Rows are points. The window is the flat piece filled in between its corners: a triangle in 3 columns, a solid with four corners in 4, and so on. A path goes straight from each point to the next, and from the last back to the first. List the points from which the path goes on through the window.

Window, 4 rows:
[[ 1.8  2.4 -3.1 -2.5]
 [-2.3 -7.7  2.7  3.7]
 [ 2.0 -4.6 -2.3  1.3]
 [ 6.0  3.0 -1.2 -2.6]]
Path:
(1): [ 1.2 -2.2 -1.6  4.6]
(2): [ 0.7 -7.5 -0.3 -3.1]
(3): [ 0.7 -1.8  0.2 -3.2]
(4): [ 0.7  0.2 -1.0  1.9]
(5): [-0.9 -3.4  2.7  7.7]
(6): [ -2.5 -10.4   1.6  -1.8]
(7): [ 4.7  0.2 -2.9 -3.4]
(8): [ 3.6  3.5 -0.9  2.3]
(9): [ 2.2 -0.3 -1.0  3.6]
(10): [ 2.2 -4.8 -3.1 -5.5]
(11): [ 3.4 -1.6 -0.5 -5.0]
(12): [ 4.3  1.7 -0.7  0.6]
Through the window after points: 1, 5, 9, 11

Window:
[[ 2.2 -0.8  2.0 -8.2 -1.0 -0.5]
 [-1.9 -1.7 -1.3 -5.9 -2.4  0.7]
 [ 1.5 10.9  0.9  2.3  0.1 -1.9]
 [ 3.1  8.0 -7.0 -4.0  4.9  1.6]
 [ 1.6  1.0  2.3 -0.1 -0.2 -5.3]
 [-4.8 -1.9  3.9  0.1  6.3 -0.3]]
Path:
(1): [ 0.5 -3.9  0.2 -3.9  0.4  1.1]
(2): [-3.1 -1.7 -0.2 -7.1  0.0 -1.8]
(3): [ -2.9   3.2  -1.0 -10.6   3.2  -2.5]
(4): [ 1.7 -1.6 -2.7 -4.2  1.2  1.7]
(5): [ 6.0  1.1 -1.4 -0.3  1.2  3.7]
(6): [-3.2  5.2 -2.5 -5.5  1.3 -4.3]
(7): [ 0.5  7.9 -1.0 -2.4  0.9 -3.0]
(8): [3.9 6.1 1.1 2.3 1.0 3.5]
(9): [ 1.6  1.2  3.4 -0.5 -1.4 -1.2]
(10): [-0.6  2.8  3.6 -2.6 -0.4 -4.6]
(11): [-2.0  2.4  1.3 -3.7  0.1 -6.0]
(12): [ 1.8  1.2  3.4 -0.6 -1.9  1.0]
(13): [ 0.8  0.0  0.6 -0.8  4.3  2.7]
(14): [-3.0  2.7  0.4 -3.8  3.8 -2.9]
(15): [-1.3  8.1 -1.7 -3.6  1.1 -4.6]
(16): [ 5.9  0.0 -1.5  0.3  3.0  1.9]
Through the window after points: 5, 7, 13, 15
